Each row is a point. Each copy is the shape, with its points in the same order, turned, moved and blurred by noise. Say if it was mirrored as well.

Shape:
[[ 3.50  1.91]
 [-2.46  0.48]
 [ 1.82  0.09]
 [-2.82 -1.15]
 [-1.28 -2.14]]
Copy 1:
[[-3.83  2.86]
 [ 0.24 -2.46]
 [-1.36  1.86]
 [ 1.72 -1.41]
 [ 1.27  0.15]]
Copy 1 is: only turned
Copy 2, 5 rows:
[[-3.70  2.06]
 [ 1.73 -1.58]
 [-0.81  1.64]
 [ 3.35 -1.00]
 [ 2.82  1.40]]
Copy 2 is: only turned
Copy 3:
[[-2.77 -2.73]
 [ 0.38  2.41]
 [-0.62 -1.72]
 [ 1.99  2.37]
 [ 2.39  0.48]]
Copy 3 is: mirrored

Shape (8 x 4):
[[-5.42  2.40  0.55 -0.82]
 [ 2.76 -0.39 -2.83  0.18]
 [-3.41  2.39 -0.12  0.95]
 [ 2.56 -0.26  1.18  0.50]
 [ 0.39 -2.34 -0.83 -1.18]
 [ 1.09 -3.98 -1.23  1.56]
 [-0.63 -3.13 -1.74  0.11]
 [ 1.90 -0.20 -1.20 -0.13]]
Copy 1 (8 x 4):
[[ 0.23  0.71 -3.59 -3.86]
 [ 0.21  0.65  0.37  4.50]
 [ 1.76  0.08 -2.50 -1.90]
 [ 0.54  0.23  3.10  1.43]
 [-2.46 -0.96  0.53  2.07]
 [-1.34 -3.60  1.01  3.04]
 [-1.89 -2.66 -0.97  1.89]
 [-0.31  0.28  0.70  2.87]]
Copy 1 is: mirrored
Copy 2, 8 rows:
[[ 1.64  4.22  4.31 -2.84]
 [ 0.04 -2.43 -1.94 -1.34]
 [ 1.42  3.56  1.69 -3.06]
 [-1.59  0.51 -1.68  0.80]
 [-2.15 -1.33  1.16 -1.10]
 [-4.01 -1.48 -0.83 -2.77]
 [-2.65 -1.41  1.05 -3.03]
 [-0.33 -1.11 -0.99 -0.66]]
Copy 2 is: only turned

Shape (11 x 6):
[[-1.63  2.33 -1.50 -2.60  2.07 -0.33]
 [ 1.23 -2.44 -0.54  0.99  0.59  2.02]
 [-0.22 -1.59  3.69  0.45 -1.23  2.00]
 [ 1.25 -1.41  0.58 -0.34 -2.27  0.90]
 [ 1.92 -2.41  4.33  0.72 -2.62  0.48]
 [-0.41  1.25 -1.05 -4.39  2.41 -1.06]
 [ 0.46  1.42 -1.03  0.03  0.54 -2.31]
 [ 0.77  4.52 -1.25 -3.48  1.24  1.26]
 [ 2.72 -1.53  2.60  1.56  1.73 -0.31]
 [-0.44  1.59 -2.42 -2.68  3.89 -3.19]
 [ 3.12 -2.86  2.03 -0.55 -1.02  0.53]]
Copy 1 (11 x 6):
[[-1.74 -2.20 -2.20 -2.14 -0.25  2.76]
 [ 0.54 -2.03  1.96  1.73  0.54 -0.15]
 [-1.21  1.44  2.95  2.12  2.34  1.73]
 [ 1.10  0.66  2.40  0.88  0.34  1.78]
 [ 0.33  3.56  3.25  3.39  0.90  1.20]
 [-2.31 -1.83 -1.69 -1.88 -2.99  3.32]
 [ 0.34  0.25 -2.31 -0.83 -1.11  0.49]
 [-0.19 -2.19 -3.26 -0.63 -0.50  5.57]
 [-0.76  0.39  0.49  3.88 -0.44 -1.01]
 [-2.20 -2.34 -3.53 -2.47 -3.18  0.77]
 [ 0.42  0.95  3.29  3.10 -1.33  0.98]]
Copy 1 is: mirrored
Copy 2:
[[ 0.85  3.00 -1.12  3.75  1.28 -0.85]
 [-0.21 -3.80 -1.82  1.10 -0.88  1.70]
 [-3.34 -2.32  0.44 -0.51  1.61  1.28]
 [-0.47 -1.90  1.09 -0.57  0.81  2.01]
 [-2.74 -3.93  2.01 -2.54  1.27  0.41]
 [ 2.57  1.92  0.69  4.13  2.62 -1.26]
 [ 1.71  0.22  1.02  0.70 -0.85 -1.67]
 [ 0.54  3.59  1.74  4.40  0.00  1.07]
 [-1.52 -4.04  1.81  1.24 -0.58 -1.73]
 [ 3.81  1.84 -0.61  3.47  0.09 -3.07]
 [ 0.41 -4.16  1.17 -0.09  1.10  0.86]]
Copy 2 is: only turned
Copy 3, 11 rows:
[[ 2.85  2.24  0.66 -2.71  0.59 -0.18]
 [-0.15 -2.37 -1.81  0.86  1.83 -1.37]
 [ 1.46 -2.10 -1.78  3.79 -0.25  1.64]
 [ 0.45 -1.79  0.02  2.07  2.42  1.23]
 [-0.09 -1.51 -0.72  6.02  0.73  1.51]
 [ 4.21  2.46  1.27 -2.02  1.08 -1.23]
 [-0.34  2.14  1.31 -0.76  0.96  0.00]
 [ 3.47  3.20 -1.83 -3.03  2.55  1.34]
 [-0.54  1.05 -2.33  3.70  0.18 -1.82]
 [ 2.06  3.66  2.06 -2.89  0.28 -3.00]
 [ 0.59 -1.38 -0.73  4.14  2.95 -0.48]]
Copy 3 is: mirrored

Shape:
[[ 1.99  1.67  0.34 -3.07 -1.34 -1.54 -0.11 -0.29]
 [-2.66 -4.99 -1.98  1.31 -1.47 -0.05  2.31  0.79]
 [ 0.32  2.37  0.40  0.37  0.58  1.85 -0.50 -0.08]
 [ 2.65  0.21  2.67 -2.58 -1.09 -1.22 -2.62 -0.49]
 [ 2.27  0.54  1.28  0.74  1.53 -2.26 -2.36 -0.70]
 [ 1.93  2.19 -1.41 -0.45 -0.01 -1.93 -0.12 -1.42]
 [-2.09 -2.90  0.88 -0.19 -0.73  0.24  2.26 -3.74]
 [ 3.83  1.53  1.45 -1.80  2.66  0.51 -0.23 -2.55]
 [-2.13 -2.41 -3.53  1.52 -3.15  0.28  1.11 -2.54]
 [-4.87 -4.26 -2.03 -0.27  0.27 -1.49  2.25 -0.20]
 [-3.48  0.97 -1.24  0.41 -1.17  0.30  0.04 -3.67]
 [ 2.56 -0.06 -0.90 -3.01  1.12 -0.16 -3.44 -0.57]]
Copy 1 (12 x 8):
[[-0.21  0.89  2.39 -2.52  2.59  3.26 -0.17  0.36]
 [ 4.61 -3.65 -1.99 -0.71 -1.01 -0.74 -0.21 -1.37]
 [-1.78  1.11  1.35  1.13 -0.78  1.69 -1.65 -0.61]
 [-1.31  3.75 -0.61 -3.26  2.42  2.03 -0.11  0.54]
 [-0.98  3.30  1.29 -0.82  2.62 -0.35 -0.30 -2.23]
 [-0.97  0.32  3.42 -1.29  2.69  1.61 -1.19 -1.75]
 [ 1.66 -1.57 -2.12 -2.35 -1.39  2.08 -1.98 -4.28]
 [-2.77  2.70  2.66 -2.21  0.00  2.45  1.01 -3.02]
 [ 2.13 -4.19 -0.38 -2.31 -0.28 -0.36 -4.09 -1.46]
 [ 3.70 -4.97 -2.79  0.09  0.39  0.97  0.26 -3.26]
 [-1.15 -2.56 -0.88 -0.05  0.10  2.53 -4.26 -2.37]
 [-3.12  0.64  0.48 -2.33  2.71  0.29  1.61 -0.08]]
Copy 1 is: only turned
Copy 2, 12 rows:
[[-2.19  0.57  1.64 -0.96  2.25  0.03 -0.95 -3.31]
 [-0.38  1.31  2.99 -0.74 -1.42 -0.24  0.87  5.19]
 [ 0.32 -0.95 -0.87  0.33 -1.22 -1.18 -0.76 -2.53]
 [-2.41  1.38  2.89 -0.58  1.10 -2.05  0.99 -4.82]
 [ 0.83  1.68  0.84  1.34  1.66 -2.50  1.92 -3.11]
 [ 0.87  0.44  0.94  0.84  2.97 -0.18 -1.17 -2.43]
 [-1.21 -0.82  3.60 -0.43  0.20 -4.17 -1.61  2.80]
 [ 0.04  1.83 -0.40 -0.63  1.47 -4.15 -2.41 -4.07]
 [ 1.65 -1.05  4.98  0.45 -0.67  0.37 -1.72  3.14]
 [-2.25  0.83  2.61  1.42  0.11 -0.82  0.15  6.02]
 [-0.01 -2.83  2.73  2.79  0.08 -1.40 -2.24  1.09]
 [-1.26  3.56  1.78  1.52  0.02 -0.77 -1.25 -4.07]]
Copy 2 is: mirrored

Shape (15 x 9):
[[-0.73  1.82 -2.94  2.35 -1.17  0.40 -1.43 -1.75  2.48]
 [ 0.24 -0.76 -2.77  2.96  0.28  1.64  1.63 -1.39  2.04]
 [-1.88 -0.53 -2.46  2.84  0.57  0.77 -0.20  0.34 -0.80]
 [-0.79  3.62 -0.46  0.19 -1.37  1.57  1.60  1.00  2.61]
 [-2.38 -3.39  0.72 -1.84 -6.20  2.55  1.64  5.16 -2.31]
 [ 0.87  0.48 -1.92  1.55 -1.51  2.93 -0.59 -2.39  2.42]
 [ 0.54 -1.44 -2.78 -0.21  0.12  1.64 -0.66 -1.75 -0.21]
 [ 1.11  1.05  1.80 -0.11 -0.37 -0.35  0.10  1.13  1.33]
 [ 2.55  1.92 -1.16  1.94 -0.50  0.96 -1.12  0.38  1.78]
 [ 0.84  2.90 -0.90 -0.87  0.83  3.21  2.40  1.36  3.01]
 [ 1.67  2.71  1.06  0.19 -1.06 -1.08  3.84 -0.83  3.22]
 [-1.79 -0.19 -1.22  0.55  0.71  0.81 -1.46 -2.31  3.56]
 [ 0.33  0.82  2.38  3.27  0.33  2.20 -0.07 -1.04  2.79]
 [-1.58 -2.81  2.94 -2.73 -2.82  0.78  1.26  5.54 -2.87]
 [-1.92 -0.09  2.64 -2.12 -3.39  2.22  1.82  2.14 -4.62]]
Copy 1, 15 rows:
[[ 1.42 -0.58 -3.52 -2.88  0.65 -1.05  1.32 -1.21  2.83]
 [-0.71 -1.48 -1.68 -3.44 -0.41 -1.08 -0.25 -3.17  0.69]
 [ 2.09 -0.03 -1.83 -0.56 -1.73 -0.43  0.04 -2.89  0.13]
 [-0.80 -1.91 -3.75 -0.26  1.31  0.31 -2.15  0.46  3.10]
 [-2.01  5.44  1.41  3.09 -2.34  3.70 -3.97 -0.79  3.04]
 [-1.78 -0.09 -2.78 -3.18 -0.31 -2.04  0.86 -0.77  2.44]
 [-0.38  1.26 -0.98 -2.30 -0.49 -1.49  0.95 -0.61 -0.95]
 [-1.02 -2.06 -0.07  1.41  1.16  0.24  0.44  0.59  2.23]
 [ 0.07 -2.57 -1.04 -1.89 -0.73 -1.28  0.68  0.95  2.85]
 [-1.90 -2.70 -2.77 -0.84  1.27 -1.53 -3.67  1.06  1.24]
 [-2.86 -4.17 -1.87 -1.17  3.11  2.19 -0.35 -0.11  2.15]
 [ 0.11  0.07 -2.65 -1.20  2.69 -2.96  1.44 -2.30  1.44]
 [-2.35 -3.06 -2.26  0.60 -0.24 -2.28  1.36 -2.42  3.22]
 [-1.41  2.90  2.66  5.53 -1.08  3.09 -2.93  0.12  1.14]
 [-2.75  2.66 -1.47  4.73 -2.36  3.69 -1.31  0.86  0.19]]
Copy 1 is: mirrored
Copy 2:
[[ 2.86  0.64  0.04 -2.26  0.99  2.15 -0.89 -1.30 -3.25]
 [ 1.38 -0.28 -1.38  1.29  0.78  2.61 -1.91 -0.07 -3.85]
 [ 0.61  0.27  0.39  1.54  0.48  2.26 -1.86 -2.97 -1.16]
 [ 1.81 -1.63  0.22 -1.54  0.28  4.09  1.76  1.40 -0.19]
 [ 2.86 -5.66 -2.98  2.98  0.49 -0.33  0.25 -2.05  6.24]
 [ 3.36  0.33 -2.23 -0.88 -0.80  1.88 -1.23  0.40 -2.92]
 [ 1.00 -0.31 -1.25  0.35 -1.83 -0.56 -1.44 -1.15 -2.48]
 [ 1.59  0.51  0.60  0.60  0.65  0.57  1.76  1.95  0.66]
 [ 3.66  1.02  0.43  0.27 -0.12  1.57  1.72  0.33 -2.44]
 [ 0.41 -1.48 -1.12  0.12 -1.43  4.41  2.76  1.98 -1.51]
 [ 1.60 -1.85  1.60 -0.34  1.45  2.42  0.79  4.94 -1.52]
 [-0.11  1.77 -2.08 -2.02  1.07  1.45 -1.21  0.05 -2.20]
 [ 2.65  2.98 -1.10  0.90  0.89  3.44 -0.77  2.63 -0.51]
 [ 0.53 -3.29 -0.97  3.77  0.16 -1.48  1.49 -0.59  6.64]
 [ 1.80 -3.25  0.60  2.02 -2.64  0.20 -1.08  0.03  6.12]]
Copy 2 is: only turned
